Each row is a point. Two turns around zero, p and q, are shown by what they do to some points. Write where each new point lands after one turn and then the other. Backwards means that the second turn is done in reverse. Each puzzle has new turns, and all numbers are rounded.
In the rows, zero is written as 128.

Turn p:
[124 172 107] => [128 176 118]
[152 126 134] => [148 124 142]
[116 157  76] => [133 170  84]
[114  83 186] => [ 98  70 164]
[134 102 137] => [133 101 132]
Turn q:
[161  90 151] => [169  90 130]
[ 67 119  99] => [ 65 120 104]
[129 137 145] => [131 130 147]
[156 166 117] => [149 172 131]
Where do these land?
q, then p: [151  90 119] => [163 108 108]
p, then q: [ 86 116 125] => [ 90 120 108]
q, then p backwards: [ 94 135 103] => [ 86 137 124]
q, then p: [129 151 183] => [114 112 184]
p, then q: [198 139 138] => [192 131 159]
p, then q: [110 137 100] => [114 153 108]

Turn p:
[ 87 128 147 119] => [100 139 162 118]
[120 210 119 127] => [105 194  87 108]
[124 129 101 129] => [113 116 109 129]
[160 105 108 106] => [153  92 111 113]
[114 106 192 150] => [144 146 191 154]
[163  90 101 137] => [153  82 108 146]
Turn q:
[145 134 103 139] => [142 121 103 142]
[ 83 180 182 133] => [112 201 174 136]
[139 100 136 145] => [134  98 145 136]
[189 108 111 108] => [173  90 103 100]
[ 84 118 107 115] => [ 78 130 115 125]
Where do these land?
q, then p: [112 138 135 135] => [120 147 131 133]
p, then q: [162 108 111 156] => [145  90 117 157]
p, then q: [184 133 129 156] => [173 108  99 154]
q, then p backwards: [127 153 151  54] => [124 179 146  67]
q, then p backwards: [131  84 113 155] => [123  82 103 139]
p, then q: [106 140 169 100] => [136 166 151  95]
p, then q: [ 74 141  88 141] => [ 63 143 128 149]

Turn p:
[ 99 166 136 137] => [ 86 152 134 120]
[102  92  78 100] => [120  72  82 126]
[181 112 115  93] => [187 129  99 117]
[111 172 100 140] => [ 89 156 102 140]
[151 102 159 152] => [157 124 168 144]
[125 123 179 147] => [130 134 182 122]
Turn q:
[137 132 153 164] => [132 125 167 149]
[175  77  93 156] => [142  57 112 164]
[106 157 157 170] => [108 157 175 150]
[134 161 128  94] => [151 163 109 114]
[ 87 140 152 102] => [108 160 137  88]
[170 107 121  97] => [169 101 104 114]
[ 88 122  92 113] => [ 87 133  92 117]
Where do these land?
p, then q: [180 126 100 153] => [146 124 133 189]
p, then q: [145 171 125 141] => [127 170 125 151]
q, then p: [ 80  77 103  76] => [109  70  73  90]
p, then q: [107 136 148 150] => [113 142 155 113]
p, then q: [129 130 164 121] => [149 141 140 103]

Turn p:
[ 94 154 140 141 116 151] => [ 82 130 134 127 110 109]
[124 137 145 101 198 128] => [133 162 167 100 177 118]
[199 125 187 112 180 114] => [176 189 185 146 151 168]
[120 106 124 145  80 119] => [132  91 114 139  89 132]
[106 121 107 154 121 177] => [ 75  99 115 130 137 142]
[119 101 116  97 152  66] => [192 114 136 100 146  98]
[137 153 108 161 111 135] => [108 128 102 165 125 121]
[126 128  96 113  66 133] => [126 112  72 118  89 134]
Turn q:
[153 121 131 168  77 142] => [139 131 172 174  98 122]
[159 130 149 154 173 155] => [139 102 163 128 180 141]
[157 114 156  91 151 117] => [125 126 149  75 143 108]
[ 83 107  70 172  98 103] => [131 111  73 193  92 106]
[ 67 120 141 112  85 154] => [ 90 124 113 130  70 169]
[125 157 140 103 147  95] => [111 161 111 103 153 118]
[152 147 111  97 164 130] => [160 140 117  93 159 131]
Where do these land?
q, then p: [103 119  95 154 159 171] => [118  93 122 139 163 178]
p, then q: [182 113 169 113 124 106] => [149 151 190 138 137 150]
q, then p: [101 131 145 172 135 144] => [ 95  92 153 138 142 130]
q, then p: [127 137 145 108 136 149] => [113 143 132 103 127 142]
q, then p: [ 87 127  95  86 125  38] => [159 120  50 116 138  56]
p, then q: [110 102 106 108 107 147] => [146 110 112 102  95 132]
q, then p: [186 167 141 154 110 142] => [117 178 173 168 122 132]

Turn p:
[135  76  82 133 133 151 116 153] => [134  72  83 111 137 153 128 135]
[ 96 112 108 133 166 132 164 166] => [ 84 128  93  99 146 134 140 165]
[138 174 181 103  66 103 123 164] => [155 152 202 120  83 115  95 163]
[ 75 107 121 152 161 120  99  82] => [ 73 114 113 148 159 114 117  74]
[ 75 169 121  72  77 124 127 108] => [100 162 154 103  56 143 100  92]
[169 155  84 124 154 143 109 130] => [167 146  74 148 128 142 115 130]
[142 117 127 161 120 163 142 142] => [131 105 126 151 131 152 154 155]
[170 114 159 113 146 139 113 113] => [171 134 145 128 167 137 134 113]
[151 127 169 160 130  78 159  95] => [136 139 161 144 145  63 170 125]
Turn q:
[137 102 137 176 163 155 173 101] => [170 109 134 177 152 139 178 118]
[ 93  97 155 164 115 164 150  92] => [122  94 148 183 122 130 156  83]
[104 168 117  99 138 136 125 156] => [ 95 171 144 105 127 144 130 140]
[172 126 121  79 112 101  69  99] => [150 109 124  64 134 111  63 116]
[124 114 121 189 113 139 123 127] => [142 123 110 186 113 137 119 120]
[136 139 104  97  98  86 141 132] => [121 145  97  88 109  92 128 128]
[187 109 123  78 112 134  85 157] => [140  95 112  62 111 159  88 153]
[ 71 115 111 152 164 168 181 146] => [ 96 148 124 174 152 164 197 118]
[146 187 114  95 127 137 122 143] => [134 176 149  84 110 141 119 141]
[140 129 126 108 133  73  74 122] => [125 125 116 100 153  95  67 143]
[ 97 122 179 170 134 114 165 132] => [113 113 151 185 126  95 163 147]
Where do these land?
q, then p: [151  39 138  74 163 127 135 144] => [116 100  85  47 173 161 151 120]
q, then p: [138 160 153  84 131 179 107 133] => [137 146 188 113 140 176 119 119]
p, then q: [156 106 153 148  99 120  95 143] => [146  74 122 138 135 127 114 158]
q, then p: [141  97  74 136 142 100 100 118] => [145 127  60 137 137 131 108 105]
p, then q: [155 168 149 135 140 118 166 149] => [130 163 134 125 103 121 140 181]
p, then q: [146 153 161 149 153 116 110 126] => [148 145 142 153 147 118 111 165]
q, then p: [119 123 158 135 119 100 180 106] => [120 127 137 108 122  71 162 140]
q, then p backwards: [ 44 125 124 149 102 118 188 141] => [ 85 153 111 184 136 122 179  69]
q, then p backwards: [128 157  64 141 137 181 101  90] => [142 159 133  70 149 171  92  83]
p, then q: [101 152 106 129  94 120  98 130] => [114 117 120 145 102 122  84 103]

Turn p:
[118  74 163 112 159 158  68 111] => [133 119 151  97 199  69 134 137]
[101  63 107 126 150 130 158 125] => [107 106 141 143 190 163 123 108]
[ 87 132 125 146 141 154  54 148] => [135  64 148 118 128  67 117 146]
[113 154 101 105 146 157 142 105] => [ 79 128 137 122 120 140 123 164]
[151 158  62 116 148 100 146 152] => [113 113  67 164 108 162 123 159]
[124 137 152 104  74 136 155 135] => [126 143 134  85  98 152 148  96]
[189 153 148 171  75 105 126 110] => [165 187 107 134  80 110  96  92]
[ 98 150 153 108 130  86 156 114] => [115 144 147 153 109 140 184 119]
[172 130 141 165 130 127 148 152] => [180 149 120 137 122 149 101 131]
Turn q:
[165 139 124 108 110 148 131 159] => [167 112 154 125 155 144 139 123]
[ 90 126 105 139 174 130 196  85] => [ 75 138 107 137 104 108 121  49]
[131 100 157 115 120 112 114 120] => [113 153 138 122 138 121 143 159]
[ 75 141 126  88 118 142 144 162] => [113 125  99  98 161 181 119 110]
[145  99  99 125 148 162  94 125] => [115 104 177 136 127 124  92 140]
[112 165 174 117  85  88  99  93] => [156 193  94 112  99 144 141 169]
[141  94 105 177  81 168 181 133] => [112  72 154 153  97 150 192 101]
[129 115 100 128 171  74 102 110] => [114 132 121  98 117  64  93 140]
[164 172 161 155 145 127  92 166] => [188 120 107 171 155 113 113 161]
Where do these land?
q, then p: [ 90 168  42 122 158 161  57 151] => [131  93  88  70 181  36 110 113]
q, then p: [156 139 168 145 120 144 112 145] => [173 131 128 143 126 146  99 143]
q, then p: [152 169 162 130 157 148 137 113] => [143 156 129 161 102 104  92 146]
p, then q: [147 111 144 160 145 158 146 121] => [155 141 133 157 149 124 102 151]
q, then p: [150  82 114 104  95  87 164 142] => [110 153 134 126 148 180 187 128]
q, then p: [138 120 123 112  88  95 158  89] => [103 162 126 109  93 162 159 118]
q, then p: [104 172 147 154 146 172 137 164] => [122 116 133 145 152 113  52 141]
q, then p backwards: [ 82 126  81 139 116 128  81 131] => [129 159  80 130 113 179 130 155]
q, then p: [119  73 135  73 106  97 139 101] => [106 125 153 109 102 153 200 152]
p, then q: [142 121 165 143 149  91 149 124] => [161 127 121 170 120 109 139 104]

Turn p:
[115 129 162 117  95 102 122 159 170] => [ 97 133 110 116 100  72 142 129 108]
[147 121 124  48 101 171 110 117  48] => [112 135 110 126  93 180  47  79 180]
[113  74 140 105 133 135 159 153 102] => [107 151  92  96 115 169 111 148 111]
[ 77 155 157 107 150 106 154 127  92] => [105 159 111 132 168 138 108  87  84]
[162 135 185 153 111 129 113 126 191] => [ 88  91 120 134 121  79 186 140 151]
[135 143  73 137 156 120 170 113 132] => [175 138 162 134 130 165 155 119 103]
[137 102 108 179 103 131 102  40 126] => [175  50 145  89 168 124 124 132 162]
[144 131  93 158 180  93 111 124 144] => [169 161 161 129 161 118 162 150 141]
[133 157 124 152 121 128 119 177 120] => [107 141 161 160 119 111 115 153 115]
[118 134 114 124 130 165 119 144 157] => [145 121 108 164 105 122 132 143 126]
Turn q:
[154 143  80 173  96 108 118  89 131] => [158 158 159 119 150 119 139  64 152]
[129 122 119 155 136 143 136 148 157] => [145 150 135 138 123 162 119 129 111]
[ 86 146 101  85 110 116 112 158 141] => [130 160 125  93 137  88 108 172 114]
[112 126 125  79 188 178 179  75 110] => [ 31  89 133  92 137 170 109 126 127]
[209 144  93 145 144  89 117 122 132] => [176 105 166 135 193 137 155 100 132]
[164 126 152  93 131  88 163 143 132] => [151  77 132 102 129 132 167 154 118]
[114 161 148 139  91 177 129 161  79] => [ 97 138 142 168  86  81 128 119  82]
[115  95 122 124 142 123 143 172 113] => [140 118  88 124 127 134 115 137  86]
[ 80 149 183 128 126 103  93  99 132] => [103 153 100 144 110 105 158 159 187]
[118  67 157 160 116 154  89 113 154] => [151 134 102 165  89 153  83 119 173]
Where do these land?
p, then q backwards: [160 173 102 110 148 133 112 112 107] => [160 134 123 171 116 144 101  96 146]
p, then q backwards: [ 77  95 118  91 123 112 181  47 130] => [142  62  73 148 134  79 192 135 110]
p, then q: [131 152 172 124 152 147 109 131 127] => [122 175 112 121 140 160 135 119 132]
q, then p: [131 139 120 109 157  86 159 136 111] => [137 164 115 120 122 178 129 122 112]
q, then p: [152 107 148 174 154 134  65 147 154] => [134  98 167 166 143 123 163 186 151]
p, then q: [ 37 112 110 111 138  84 125 144 144] => [121 104 138 128 206  70 156 108 111]
q, then p: [184 136 139  94 107 135 117 117 133] => [ 92 131 101  89 132 116 153 152 145]
p, then q: [ 84  71 111 136 123 162 157 153 147] => [146 116 134 133 143  87  88 107  64]
p, then q: [157 178 124 168 101 125 129 147 142] => [142 123  83 145  81 135 165 127 138]
q, then p: [167 117 135 162  77 163 125 147  85] => [114  79 161  72 165 121 117 127 149]
